Rows are points. Each copy is the shape, with its points in the same order, turned, moved and blurred by noise. Say if it was mirrored as well.
(in the rows, 128 means zero)

Shape, 7 rows:
[[135 124 150]
 [ 68  39  83]
 [131 141 151]
 [142 134  76]
 [129 170 131]
 [ 93 106  92]
 [116 148 126]]
Copy 1, 7 rows:
[[122 143 140]
 [ 46  43 119]
 [119 165 141]
 [104 140  68]
 [103 187 116]
 [ 65 117 107]
 [ 90 163 123]]
Copy 1 is: only turned
Copy 2 (7 x 3):
[[129 136 168]
 [244 102 129]
 [123 151 166]
 [133 131  93]
 [110 174 141]
 [184 142 121]
 [134 164 141]]
Copy 2 is: mirrored

Shape, 10 rows:
[[ 99 142  87 102  94 184]
 [206 117 168 162 178 138]
 [ 85 118  23 119 122 158]
 [104 119  80 101 120 134]
 [102 148  99  97  78 115]
 [176 166 160 132 194 113]
 [174 115  87 117 113 133]
 [140 111 168  95 163 121]
 [148 134  86 117  98 148]
 [ 94 119  89 157  92 138]]
Copy 1:
[[105  99  98 109  88 164]
 [183 142 173 154 213 132]
 [117  86  25 128 112 146]
 [125 101  80 112 117 117]
 [125 122 103 128  69 101]
 [135 186 157 136 202 102]
 [188 126 101 120 125 128]
 [131 121 166  94 171  92]
 [161 123 103 134 111 144]
 [125  80  92 167 100 122]]
Copy 1 is: only turned
Copy 2:
[[102 127  87  94  93 174]
 [202  87 154 145 188 142]
 [ 95 121   7 107 114 166]
 [105 126  72 106 117 127]
 [106 147  94 128  74 119]
 [189 148 138 130 205 124]
 [171 105  84 117 101 132]
 [133 113 158 108 161  87]
 [144 113  90 112  92 161]
 [ 93 110  73 161 108 157]]
Copy 2 is: only turned
Copy 3:
[[117 138  74 111 107 194]
 [186 170 190 169 174 119]
 [ 69 194  52 132 125 190]
 [ 90 163  95 108 128 158]
 [ 99 136  89  97  84 132]
 [194 175 141 125 173  83]
 [115 193 149 132 107 149]
 [142 144 157  93 184 120]
 [120 170 119 128  96 161]
 [ 93 136  86 155 114 150]]
Copy 3 is: mirrored

Shape, 12 rows:
[[ 90  69 169  91 122 193  81 120]
 [151 149 106 185 160 131 155 134]
 [122  99 141  76 111  97  81 108]
 [115 191 186 150 153 194 120 150]
 [156 160 143 138 111 153 205 128]
 [134 122 135 137 118 132 135 155]
 [ 71 122 150 186 170 152 166 140]
 [133 120  55 133 150 174  75 117]
 [149 159 139 170  72  66 121 104]
 [104 149 117 118  64  97 112 185]
 [206 102 122 140 120  84 197 151]
 [156 117 134 143  76 112 107 158]]
Copy 1:
[[134 112 205  85 141 208  96 135]
 [ 87  81  83 186 145 127 149  86]
 [143 108 151  99 106 112  60 147]
 [ 99 181 154 173 188 182 126  91]
 [142 141 124 160 120 100 193 100]
 [121 115 113 139 136 144 131 145]
 [ 38  89 142 144 170 155 164 114]
 [129  85  74  91 141 179  78  63]
 [ 98 131 108 193  57  99  91 151]
 [107 167  73 110 112 128 115 194]
 [153  64  98 172 119  74 179 144]
 [138 107  94 156  99 156 106 163]]
Copy 1 is: only turned
Copy 2:
[[160  75 120 152  60 166  68 141]
 [110 189 126 152 141 159 170 134]
 [175 106 119 100 117  90  99 148]
 [120 187 156 133  53 199 142 126]
 [124 167 140  79 144 195 165  89]
 [117 138 131 106 127 165 145 154]
 [ 75 127 165 169 104 171 176 125]
 [147 161  45 182 118 141 119 132]
 [ 90 189 155  70 163 108 103 144]
 [ 98 125 100  53 110 122 141 189]
 [151 159 142  84 230 160 171 140]
 [125 153 124  87 152 152 101 171]]
Copy 2 is: mirrored

Shape, 12 rows:
[[178 153 103 117  94 157 128 153 142]
 [153 157 142  76 148 110 122 144 151]
 [100 148 163  73 156 159 214 183 116]
 [108 123 149 130  62 131 159 162  92]
 [ 94 138 128 184  95 112 216 150 174]
 [178  46 103 186 141 102 135 102  93]
 [103  66 123 124 114 202 134 172 186]
 [ 81  74 106 118  96 138 180 133 139]
 [116  85 140 148 114 160 100 118 156]
 [122 136  67 177 210 135 112 114 139]
 [167  90 123 139 168 113  47 147 152]
 [147 170 162 155 131 118 112  82 148]]
Copy 1 (12 x 9):
[[146 134  95 136  95 164 113 187 106]
 [118 109  95 144 159 137 167 169  88]
 [ 76 145 176  79 162  84 137 201  96]
 [156 113 155  99  81  84 111 156  91]
 [126 149 133 140  63  37 140 168 175]
 [215 102 109 123 135 128  84  93 186]
 [ 68  89  85  59  74 125 103 149 154]
 [134 130 104  70 105  57 106 127 126]
 [118  95  91 109  83 140 129 102 143]
 [109 154  94 184 163 142  84  91 172]
 [134  45  70 164 153 169 114 112 137]
 [147 133 125 177 108 150 175 114 131]]
Copy 1 is: mirrored
Copy 2, 12 rows:
[[101 108 117 164  74 112  89 113 118]
 [108  97 128  99 120  81 120 125 100]
 [ 58 135 145  77  79 142 185 110 155]
 [141 139 174 141  46 158 145 118 103]
 [150 135 168 167  73 122 172 146 211]
 [171  51 108 216 138 171 177 110  96]
 [122 113 133 124 116 199  75  86 181]
 [170 136 128 128  88 167 153  86 158]
 [149 115 158 161 142 169  99  96 133]
 [118 129  80 180 193 138 131 171 139]
 [132  47 120 147 168 140  77 139  91]
 [121 119 181 186 147  78 137 126 103]]
Copy 2 is: mirrored
Copy 3 (12 x 9):
[[206 125  92 135 108 157 126 132 133]
 [161 138 106 107  97 114 116 202 146]
 [113 158 119 110  36 136 209 169 176]
 [138 126 142 112  57 174 143  92 136]
 [ 92 146  62 174  65 138 126  84 183]
 [144  83 170 186 156  79 141  75 138]
 [149  78 111 186 113 212 179 155 172]
 [113  75 110 124  90 155 169 110 182]
 [132 105 143 151 157 190 129 134 144]
 [104 129  80 170 176  87 173 139 107]
 [161 102 156 175 166 129 105 198  87]
 [119 183 113 120 166 134  88 143 143]]
Copy 3 is: only turned
